Rows are points. To make a cloud, some directions were put in groups of two or more. Within a group, all points are equally far from the middle, so they leave a hole (a ring in 2 directions, a hollow ball in 3). The other directions are filled evenly. Then the cloud was stretched, turned, moved and blurred a little. Count the holes, and give their numbers of directions, smallest first.
In the rows, 128 means zero.

Cloud (13 x 2):
[[189 166]
 [136  37]
 [131 132]
 [ 97 117]
 [178 173]
 [187  71]
 [ 49 133]
 [ 75 105]
 [ 83 149]
 [101 145]
 [ 96 189]
 [168 102]
 [116 135]]
Holes: 0

Cloud, 21 rows:
[[133 153 177]
 [123 101  67]
 [161  70 152]
 [ 71  49 157]
 [ 75 135 194]
 [101 175 157]
 [ 51 103 129]
 [167 135 116]
 [162 129 160]
 [148 197  99]
 [162 111 105]
 [117  84  87]
 [165 155  74]
 [ 59 117 190]
 [125 139 201]
 [ 72  74 121]
 [168  96 152]
 [ 74 100  83]
 [ 56  65 167]
 [ 67 177 131]
 [165 171  82]]
Holes: 1 (2)

Cloud:
[[175  83 167]
 [206 180 192]
 [120 126 136]
 [200 154 170]
 [189 109  75]
 [140  76 160]
 [138 188 175]
 [155 109  82]
 [164 139  99]
 [179 100  62]
 [ 80 192 118]
 [109  68 181]
 [116  78 161]
 [113 159  92]
 [176 145  85]
 [161 160 197]
 [143 114  64]
 [129  71 127]
 [ 74 194 136]
 [ 98 177 191]
 [161 108  54]
 [114 162 139]]
Holes: 0

Cloud, 30 rows:
[[159 128 157 127]
 [ 57 138 116 106]
 [118 145 130  93]
 [131 175 153 166]
 [ 76  76  66 108]
 [138 121 123  93]
 [ 56 206  96 110]
 [ 54 161  76  74]
 [ 78 204  91  76]
 [ 85 106  82 127]
 [133 191 114 123]
 [ 81 159 163 161]
 [ 80 192 119  85]
 [ 55  65 103  72]
 [118 192 109 156]
 [164  90  74 137]
 [ 50 153 106  61]
 [ 82  92  88 120]
 [ 73  82 163 174]
 [171 234 117 141]
 [160 134 129 180]
 [149 154 138 186]
 [ 99 199  58 125]
 [186 125  95 129]
 [ 57 135  80 119]
 [169 107  45 138]
 [ 97  87 160 202]
 [177 156 136 159]
 [ 64 126 105 131]
 [141 211 103 163]]
Holes: 0

Cloud:
[[ 84 181 132 207  88 137]
 [129 186  85  84  81 135]
 [144 123 144 124 187 101]
 [105 168 135 204  97 143]
 [ 78  62 163 107 156 126]
 [ 96  79 186 127  59 129]
 [ 42 139 105 172 100 133]
 [153 101 176 182  88 159]
 [112 139  89  82  68 196]
 [172 124  74 148 127 116]
 [ 44 140 121  74 149  93]
 [106 133 150 204  94 118]
 [144 173  48 128 182  79]
 [121 133  60  71  86 132]
 [100 102 106  82 147  25]
 [ 98 130 189 157  93 186]
 [ 73  98  39 107 109 105]
 [ 77 119 138 155 138  46]
 [148 139  88 183 135 133]
 [170 143 109 123 164 159]
 [ 97 155 123 159  98 209]
 [157 138 176 147 102 117]
 [ 93 117 196 153  85 157]
 [156  76 160 165 118 152]
 [126  59 169 155 114 143]
 [141 119  97  70  40 183]
 [110 188  68  65 159  97]
 [136 106 186  71  90 107]
 [ 83 150 157  81  91  91]
 [ 56 156 138 102  70  97]
 [160 127  63 104 174  67]
 [ 95 203  34 131  89 127]
 [123 157 126 180  98 199]
 [ 90 101  74 131  41 155]
 [ 81 146 174 102  60 107]
 [112  75  59 147 118  65]
 [ 91  97  11 154 156  98]
 [ 97  60 140 103 103  93]
 [ 58 148 145  93 174  73]
 [157 167  95 122 151 157]
 [131 177  51  83 130  62]
 [ 65 196  87  83 110  93]
 [ 85  91  90  72  95 167]
 [187 119 102  83  74 141]
 [ 95 189 125  96  72 164]
 [149 149  78 178  95 180]
 [126 191  87  97 177 119]
 [151  86  78  42 145 105]
 [110 156  98 236  76 118]
 [107 171  47  75 104  97]
 [ 79 205  91 197 121 121]
 [112  59 106 158  52 146]]
Holes: 1 (4)

Cloud, 72 rows:
[[145 109  51  75  70 147 150 133]
 [109 104 200 145 131 123  82 101]
 [143  96 131 121  46 164 195 117]
 [107 153 121 150 111 105 136  77]
 [ 70 138 172 118 191 164 134  73]
 [ 95 184 156 155 166 180 225 147]
 [191 166  91  84 100  81 107 147]
 [101 132 109 113 102 132 163 118]
 [128  86 158 139 107 181  58 107]
 [152 159 139 136 153 125 171  79]
 [149  83 106 158  43 105 129  89]
 [136 128 129 172  66  58 139 129]
 [163 108 135 118 155 135  78  99]
 [153 129 190  82  99 110 190 122]
 [197 154  26 132 107 140 118 105]
 [164 167 160 107  78 116 169 141]
 [107 136 178  95 100 136 158 102]
 [141 192 131  96 163 134 185 115]
 [113 119 191  96 130 122 153  98]
 [109  52 108 138  71  59  78 128]
 [ 61 105  86 108  90 179 109 114]
 [ 85 172  95 132 147 120 144 118]
 [139 125  90 149 104 119 183 116]
 [142  75  66  89 154 125 167 144]
 [149 118 131  74  94 177 150 126]
 [ 95 120  31 153 109 109 138  59]
 [143 192 127 130 154  89  79 168]
 [108 194 151 128 158  76 112  89]
 [136 130  99 119  80  87 136  53]
 [155 162  92 192 105 168 137 165]
 [ 89 174  74 144  94 148 149 174]
 [153  90  57 153 144 187 184 119]
 [169 114 105 104 121 178 164  97]
 [ 94 150 118 157 137 168  62 139]
 [192 109  98 129  78 150 190 110]
 [129  73 154 108  95 152 162 100]
 [123 140  65 120 109 147 148  60]
 [119   7 148 129  88  82 102 107]
 [151 166  65 142  70 133 173 166]
 [101 113 142 112  67  75 135  98]
 [100  78 184 163 101 144  69 137]
 [ 97 110 105 102 133  40 130  91]
 [ 51 111 195 140 157 109 141 139]
 [159 138  97 108 146  88  96 159]
 [127 172  99  74 131  61 181 117]
 [103 115  55  73  93  79  93  67]
 [ 70 120 166 120 146 158 200  95]
 [ 88 141  53 111 107  81 167 122]
 [123 172 145 126 109  97 109  56]
 [185 106  89 158 129 138 130  84]
 [129 154 108 123  90 158 148 182]
 [ 77 116 156 181 141 212 118 143]
 [134 114 182 173  62  86 113 114]
 [121  53 144 113 128  85 166 135]
 [152  79 137 158  79 140 106  83]
 [168 132 109 193  66 168 144  82]
 [ 80 121 105  72 129 141 155 101]
 [193 125 134 116 127 108 108 119]
 [ 92  45  61  88 112 123 114  72]
 [143  69 129 124 105  79  90  68]
 [127 134  96 104 124 156 198 105]
 [107 141  90 121 135  40  86 109]
 [124  95 116 105 112  83 139 170]
 [ 82 158  92  93 135  91 106 118]
 [128  86  73 122  49  97 107 119]
 [127 143 108 124 108 136 196  89]
 [200 110  87 110 135 139  96 103]
 [ 73 107 127 205 129 213 141 145]
 [ 51 139 138 134 126 143 127  89]
 [147 122  41 139  97  91 151 149]
 [ 80 116 164 148 102 102 182 179]
 [130 194 117 112 135 177 119 172]]
Holes: 0

Cloud, 87 rows:
[[133 133  70 154 147 111 106  89 219]
 [170 108 162 170 158  84  71  97 137]
 [106 125 127 215  64  96 129  67 142]
 [172 120  86  86  88 202 198  76 110]
 [ 78 136 184 127 114 180 188 162 201]
 [196  80 118 162 111  62 158  79 177]
 [148 102 112  38  68 135 137 122 134]
 [ 72 167 162 103  58 125 145 103  93]
 [ 96 140 143  90 149 174 226 161 139]
 [142 164 135 162 116 210 105  94 133]
 [122 162 213  71 103 100 124  83 185]
 [148 121 121 152  28  74 196 146 121]
 [ 83  90 171  95  81  47 157 149 160]
 [182 126 108 153 124 105 144 101 247]
 [204 179 128  56 142 102 154 145 160]
 [139 133 184 129 145  54 139  54  64]
 [114 135 202  70 143 148 162  90  89]
 [144  82 150 163 128 165 145  51  98]
 [114 145 143  66  79  98 166  98  51]
 [134 105 107 178 174 103 198 103 186]
 [160 144 186  85 123 163 138 107 204]
 [144 189 204 141 124 137 117 140 203]
 [ 53 159 131  94 118 122 115  98  78]
 [ 88  80 186 145 111  60 171  98 199]
 [125 118 174  32 152 140 117 120  97]
 [117 125 100  94 192 111 160 124 173]
 [183 206 109 139 145 175 172 165 169]
 [115 207 180 127 109 124 180 149 206]
 [204 127 109 119 137 132  77 103 152]
 [185  97 134 190  99  82 157  76  74]
 [205 114 109 164  96 123  81  90  72]
 [117 202 142 173 137  58 109 134 143]
 [139 101 153  54 158 171  72 107 136]
 [ 60  67 127 158  98 127 157  90 177]
 [221 180 160 136 133 130 127  57 159]
 [119 135 191 181  85 113 144 160  93]
 [ 89  74 100 106  29  77 131 118 161]
 [184 172 153 147 141 169  62 181 156]
 [131 166 112 152 162 134  79 161 229]
 [142 118  83 130 126 165 166  46  53]
 [169 119 157 183 180 143 138  61 103]
 [132 144 202  53  72 162 135 121 133]
 [166 112 170 131  57 131 216  77 193]
 [185 145 204 171 149 161 109  86 140]
 [156  64 198 105 147 118  86 146 119]
 [105  91 163 132 128 163 117  13  97]
 [118 130 103  76 118  66  78  97 233]
 [150 106 112  71  57 186 137  58 110]
 [139 125 101 180 131 191 136 150 129]
 [131 179 183  78  52  77 158 114 174]
 [ 96 192 137 167 142 137 182 103 173]
 [101 173 167  60 125  74 113  49  98]
 [ 63 123  97 116 113 187 118 111 185]
 [167 134 105 147 121  91 103 129 239]
 [163 157 167 189  76 113 159 142 169]
 [135 178  69 143 181 152 187 170 185]
 [126 141 115 121 102  54 115 194 113]
 [137 139 116 158 165 134 208  59 126]
 [181 144 108 118  22 142 180 129  95]
 [223  97 183 119 118  94 131 157  84]
 [129 198 117 168 108  94  77 146 196]
 [111 135  66 100  90 160  90  66 192]
 [113 147  97 112 179 149  60 121 169]
 [161 145  44 123 171 118 166 151 142]
 [115  81 181 115 122  58  73 151 176]
 [193 134 127 153 178 137 165 205 227]
 [115 144 141 201 178  94  86 121 110]
 [118 182 111  82  83 147 220  53 159]
 [ 68 177  73  88 118  84 131  53 170]
 [188 119 116  71  73  33 173 124 183]
 [107 120 122 120 178  90  61 100  85]
 [106 170 170 130 145 149 216 165  76]
 [138 177 110  88 104 187 208 138 194]
 [201  81 164  59 108  92 166  72  84]
 [ 90 127 160 174 144  98 163  94  92]
 [115  84 142  93  67 122 129  60  51]
 [186 180  79 185 152 145 181 134 100]
 [200 126 167 145  78 192 172 160 110]
 [136 204  88  86 169 129 177 188 182]
 [158 140  82 122  74 133 170  72  10]
 [101 153 110 114 115 184 138  96  57]
 [201 187 143 142 123 160 102 116 163]
 [166 106 158 158  77 140  69 152 126]
 [105 175 183 162 172  65 101 152 218]
 [214 154 143 104 177 111 116 154 156]
 [173 137 122  79  50 162  99 115 158]
 [111 134 105 190  97 107 104 213 159]]
Holes: 1 (6)

Cloud, 95 rows:
[[ 74 239 174 116 174 125 114  77 160]
 [136 128 172  87 146  97  76  32 204]
 [129  83  84  93 143 112  83 146 186]
 [190 134 148 191 125 135 109 168  70]
 [186 186 147  93 136 155 158 127  60]
 [106 109  92  70 128 159 133 145 124]
 [ 99  95 151 160  97 202 127 106 165]
 [141 123 164  71 103  84  79 164  90]
 [117  81 127 110 167 104 159  53 180]
 [113 128  35 119 151 119 149  97 103]
 [193 162 151 138  67 115  93  81 167]
 [191 156 159  76 117 131 151 163 129]
 [161 164 145 108 152 155 223 107 202]
 [ 92 117 104 138 103 126 161  84 197]
 [186 154 130 167 166 128  46 132  81]
 [ 61 102 161 148 110 188  98  92 104]
 [179 143 163 195 140 203 195 106 175]
 [158 107  88 162 101 149  94  35  98]
 [166  87 119 148 216 146 103 117 114]
 [172  73  59 125  79 198 160 116 140]
 [171 179  54 109 105 162 168 103 181]
 [152  74 114 220 145 195 191 115 206]
 [172 147  39 184 121 210 124  89 140]
 [180 147 170 119 189 105 164 163 178]
 [135  57 183 139 202  95 163 143 124]
 [204 113 112 155 215 143  80  76 173]
 [ 68 121 150  81 184 118  85  76 158]
 [147 123 156  93 200  86 117 105 140]
 [150 100 102 165 217 179  98  69 171]
 [170  81 181 174 209 144 180 134  65]
 [184 124 200 192 139 173 188 128 128]
 [193 154 106 219 134 135 160 165 134]
 [135 178 141 167  86 166 192  98  96]
 [127  91  98  66 158 134 129 116 149]
 [ 61 126 100 151 127 104  77 138 154]
 [132  56 178  59 148 124 141 125 155]
 [118  53 108 212 147 148 140 105 107]
 [181  75 162 142 194 154  74 134 156]
 [153  77  99 140 208 145 101 131 141]
 [137 114 124 120 211  93  94  51 205]
 [116 121  44 149 142 118 137 120 148]
 [181 168 127 241 153 149 171  92 173]
 [163 138 227 131  98 144 121 112 182]
 [110 103 147 116  97  91 120  69  81]
 [139 153 205 185 167  90 104 142 212]
 [146 133  32  99 155 121 116  67 167]
 [ 52 118 152 101 172 131 117  99 175]
 [ 93 115  87 157 121 111  92 145 194]
 [128  86 132 140 190 206 147  81  65]
 [122 127 152  86 153 119  90  16 176]
 [162  97 182 180 178 145 109  79 120]
 [196 169 147 188 119 134  42 144 146]
 [110 135 119 136 206 159 132 152 197]
 [ 74 109 137 117  61 165 101 148 130]
 [ 64 128 117 144 209 101 128  43 120]
 [ 84 141 118 152 227 178  81 130 129]
 [127 112 135 123 177 154 236 169 182]
 [121 179  92 139 195 152  75 146 203]
 [123  41 119 140 176 121 191 102 207]
 [130 106 196 141 103 130  81  78  98]
 [107  76 115 131 208 153 116 166 124]
 [158  77  60 119  64 169 173 105 166]
 [191 199 111 162 208 128 146 140 143]
 [148  98  85 165 156  81  72 115 122]
 [183 156 181 167 191 161 115  71 109]
 [144 163 154 148 114  53 120 129 141]
 [109 199  76 165 163 207  35 108  95]
 [116  82 110 130 159  98 174  42 174]
 [132 171 166 218 177 174 154 117 144]
 [219 154 152 156 163 206 162 154 152]
 [133 156  99 171 118 110 204 101 199]
 [175 114 120 138 126  63 174  27 169]
 [166 169  54 178 188 213 128 110 134]
 [121 159  79 149 202 164  73 137 181]
 [166 136 153 197 150  79 205 124 166]
 [167 127 128 105 110  70 137 136  92]
 [143 226 155 168 238 118 124  98 130]
 [166 173  52 171 104 205  93  76 166]
 [124 171 188 123 135 177 206 111 117]
 [183 107  57  99 138 199 139  60 125]
 [123  58 133 172  90 205 183 116 150]
 [ 72 187 130 148 116 119 164  97 130]
 [126 119 102  82 193 116  90  70 197]
 [158 229 171  95 161 165  92  97  76]
 [153  98 125 130 217 115  73  95 192]
 [130 100  80 218 193 164 179  54 168]
 [104 175  58  93 122 142  85  84 150]
 [107 109 121 124 152 180 167  22  99]
 [116 141 145  78 142 186 167 142 181]
 [117 150 129 142 112 190 162  55 191]
 [118  73 154 147 155 205 119  85 142]
 [ 94  90 146 191 123 188  74 108 172]
 [111 182 145 146 126 122 196  86 168]
 [ 98 100 137 103 146 202 195  88 116]
 [162 162 166 164 129 203 188  91 167]]
Holes: 3 (2, 2, 2)

Cloud, 98 rows:
[[205 126 139 163 116 135 122  90 200]
 [121 139  80 100 125 106 169 186 129]
 [160 138 142 135 175 119 136 175 202]
 [133 132 100  80  65 130 128 137 124]
 [ 91  75 115 115 165  92 103 105 166]
 [153 141 126 132 182  76 169 162  91]
 [149 164 110 102 169 135 105  73 134]
 [ 71 160 117 133 104  93 107 189 178]
 [123 194 173 134 155  76 112 172 193]
 [110 151 118 109 108 155 180 182 165]
 [ 88 176 152 163  96 110 123  83  97]
 [ 64 111  93 119 132  75 165 136 126]
 [ 73  63 154 139 126 147 112 122 149]
 [133 132 185 100  93  97 132  53 115]
 [161 114 168 218 129 139 148 139 108]
 [102 125 146 149 119 181 174  67 214]
 [172 152 195 179 104 120 162  82 100]
 [ 73 151 177 119 119  96 100 189 181]
 [157 137 193 144  74 184 110 132 139]
 [169 120 204 131 154  57 164  79 161]
 [121 131 168 218  79 123 117  92 133]
 [144 136 123 146  87  61 169 185 124]
 [124  94 120 126  60 117 169 132 101]
 [177  89 173 111 128 185 113  66 192]
 [100  71 132 148 177 167 168 124 175]
 [139  65 166 144 174 105 149 130  88]
 [105 195 123 142  94 142  99 134 116]
 [118 196 113 124 166  87 164  99 156]
 [145 110 128 146 153 152 113  49 202]
 [ 38 133 112 130 131  77 142 135 188]
 [192 121 198 173  86 107 127  81 136]
 [138 139 205 176 135 117  80  62 161]
 [131 104 100 202 109 157 119 116 153]
 [162 133 190  90 155 117  87 110 224]
 [119 188 184 111 119 128 146 145  91]
 [ 94 182 130 129  86 112  94 136 102]
 [103 122 193 108 155 173 136  81 212]
 [109  71 150 135 143 168 173  78  98]
 [177 165 159 164  80 108 191  92 180]
 [126 116 164 156  46 151 105 107 187]
 [119 129 171  74  97 138 151 129 235]
 [160 133 164  91  45 126 157  93 186]
 [ 89 129 133 105 187 180 140 108 162]
 [168 199 125 120 145  82 120  88 148]
 [182 140 150 146 108  78 110 167 207]
 [ 66 147 162 174 118  82 195  98 177]
 [134 144 120 195 126 174 135  78 177]
 [143 119 187 118 165 203 105  93 164]
 [151  98 156 141 169 116 130  78 234]
 [154  68 189 125 128 180 167 143 120]
 [157 143 179 148 178 123 125 141 216]
 [196 119 192 137 155 145 174 105  92]
 [139 126 149  77 140 191  86  99 140]
 [133 127  92 131 133  36 151  91 156]
 [ 57 144 173 126 113  58  91 146 181]
 [176  75 134 124 166  87 193 134 160]
 [139  97 110 153  77 170 186 135 113]
 [104 135 105  88 104 108 128  62 126]
 [122 124 114 107 121 129 146 121 249]
 [115 115 209 155  95 106  88  76 202]
 [162  83 174 178 176 139 161 146 140]
 [140 127 157 186  91  83  99 157 212]
 [191 101 143 169 104  93 109 163 174]
 [113 116 152 206 145  57 154 145 174]
 [137 117 141  76 156 133  66 127 105]
 [136 116 172 183  62 144 103 150 152]
 [105 102 125 183 100 153 189 160 166]
 [119 159 173  40 137 125 145 101 185]
 [112 104 203 134 109 112  86  70 204]
 [132  89 177 190 165 140  92 134 122]
 [ 76 164 185 169 163  53 124 149 159]
 [153 172 125 112 139  40  88 150 163]
 [116 121 132 151 176 143 161  39 183]
 [174 122 200  81  77 104 126 123 197]
 [ 92 129  97 166 124 131 174  96  87]
 [192  95 185  70 127 107 172  90 181]
 [ 76 117 112 140 123  68 157  74 206]
 [ 68  80 161 128 152 149 104 130 134]
 [113 105 138 165  76 164 168 175 151]
 [ 91 150 108 125 123 106 201 146 101]
 [193 109 110 131 113  80 167 133 194]
 [152 112 199 172 106 132 141  94  83]
 [ 74 103 117  96 172 132 133 151 197]
 [164 145 207 184  77 147 136  81 174]
 [105 108 193 183  92 178 125 125 136]
 [185 124 124 178 128 148 189  62 138]
 [130 185 118 110  72 104 138  87 123]
 [188 106 133 199 109 132 113 100 157]
 [153 167 106 113 145  52 101  99 151]
 [118 137 108 168 159  95 210 124 113]
 [184 115  98  91 132 181 153 122  97]
 [125 133 148 119 196 162  91 101 111]
 [104  59 146 144 190 136 157 125 170]
 [154 134 201 121  82 182 180  97 165]
 [133 120 136 111 193 165  92 160 122]
 [110 136 109 149 129 138 111  54 202]
 [ 59 191 159 147 133  67 139 136 193]
 [133 150 172 130  88  46 190 142 159]]
Holes: 3 (3, 3, 3)

Cloud, 93 rows:
[[118  87  77 169 167  70  75 181 139]
 [ 77 112  42 146 113  95 127 160 160]
 [116  93  36 160 201  94 111 164 140]
 [157 135  56 128 111 189 136 112 154]
 [171 108 187 121  95 176 108 169 135]
 [114 189 156 115  91 185 172  83 118]
 [179 121 137 127  60 207 139 154  85]
 [134 112 164 131 147  63 114  48 107]
 [177  65 103 203 106 101 139 139  80]
 [166 144 116 151 106 183  79 102 132]
 [ 58 109 116 141  75 116 137  69 194]
 [105 162 123  47  64 128 158  94 174]
 [ 58 103  73 170 112 128  93 106 198]
 [103 130  45 205 199  57 113 106 160]
 [118  52  77 175 174  84 103  92 170]
 [128 133 160  88  75 177  95 105 172]
 [ 69 132  46 133 109 121 130 138 143]
 [ 89 211 129 108  92 163 172  74 182]
 [170 164 114  97  86 154 167  82 180]
 [ 82  68 161 116 116 149 159 168  66]
 [161 114 158 123  91 161 186 131 169]
 [171 111  56 149 209  65  81 138 141]
 [205 124  93 146 137 137 120 150  73]
 [ 92  99  95 155  78 102 122 169  53]
 [110 108  91 149 172  51 129 163 149]
 [ 71 107  61 162 117 154 104  84 109]
 [156 191 149  77 179 189 134  90 152]
 [111  68 120 153 123  87 165  54  83]
 [119 106  26 169 150  66  46  76 160]
 [170 173  96 125 103 133 180 128 178]
 [114 105 142 153  71 190 144  76 142]
 [117 103 120 102  36 171 112 117 136]
 [153 140 196 125 125 114 118  67 130]
 [114  64 109 188  52  94 115 183  60]
 [119 154  37 115 123 173 144 131 158]
 [121 145  75 131  49 165  98 109 199]
 [139  82  62 132 194  93 131 118 181]
 [112  78 148 120 158 176 100  91 122]
 [ 87  57 172 206 117 103 141  83  41]
 [125 131  20 150 113 164 109 107 189]
 [163  80 106 123 197  56 129 129 132]
 [177 179  66 138 122 116  86 124 196]
 [133 133 126  76 126 207 104 193 130]
 [115 173  98 173 149 106 153 127 138]
 [167 123 184  66 150 201 164 137 120]
 [109  85  61 207  96  91  97 165  88]
 [ 88 141 168 133  77 203 149 154 134]
 [152 113 166 152  70 203 169 187  54]
 [ 88 124   7 165 134  87 107  66 220]
 [111 151  36 145  92 176  85  95 190]
 [126 176  59  78 160 146  90 143 236]
 [106 141  40 124 184  56  65  86 194]
 [144 144  62 130 135 164 160  79 189]
 [146  52 102 185 120  88 137  87  59]
 [ 96 112  98 115 193 119 102 151 105]
 [147  82 114 158 230  98  95  78  82]
 [ 87 123  76 106 123 114 148 179 179]
 [117  74 155 135  87 178 160 108 134]
 [110  75  99 134  79 104 152  74 154]
 [150 114 153 149  91 216 164 182  82]
 [113 151 108 114  94 206 161 191 132]
 [160 131 210 116 150 139 182 156  94]
 [136 117 124  92 126  81 162 113  60]
 [111 135 187  64  79 183 116 127 148]
 [142  73 132 127 133 168 160 112 147]
 [119 123 170 160  45 158 152 115 156]
 [123 187 126 112  38 139 157 158 169]
 [120 138  68 108 207  56  98  67 176]
 [107  37 182 181 126 115 145 151  21]
 [157  93 163 170  77  98 176 136 109]
 [124  77 100 133 161  94 184 113  97]
 [120 119 210 126 150 111 131 135  63]
 [156 111 181 103 139  69 141 140 101]
 [151 121  86 149 205  59 122 160 147]
 [175 146 123  81 106 160 124  77 191]
 [106 178  66  59  78 147 136 149 171]
 [122  58 109 202  93 120 123 192  31]
 [ 80 177  95 122  88 143 147 114 234]
 [151 159 154 127  78 131 187  94 149]
 [ 77 107  90 139  74  83  85 115 112]
 [151 150 151  53 162 160 171 122 183]
 [148 119  53 100 138 117  86  76 203]
 [128 133 124 120  87 201  98  64 137]
 [ 89 119 160  82 152  91 124  88  99]
 [119 137  88 160 107 177 106 170 203]
 [136 178 133  96 139 136 114  97 248]
 [140 151 109  61  84 131 122  91 215]
 [198 134 104 144 173 162  90 143 172]
 [146 116  98 175 123 169 116 124 203]
 [147 104 131  98 130 154 101  95 195]
 [ 62  62 151 151  68 113 149  97  87]
 [115  62 102 141 101  79 165 100 141]
 [140 149 160  96  42 154 195 116 164]]
Holes: 3 (2, 2, 4)
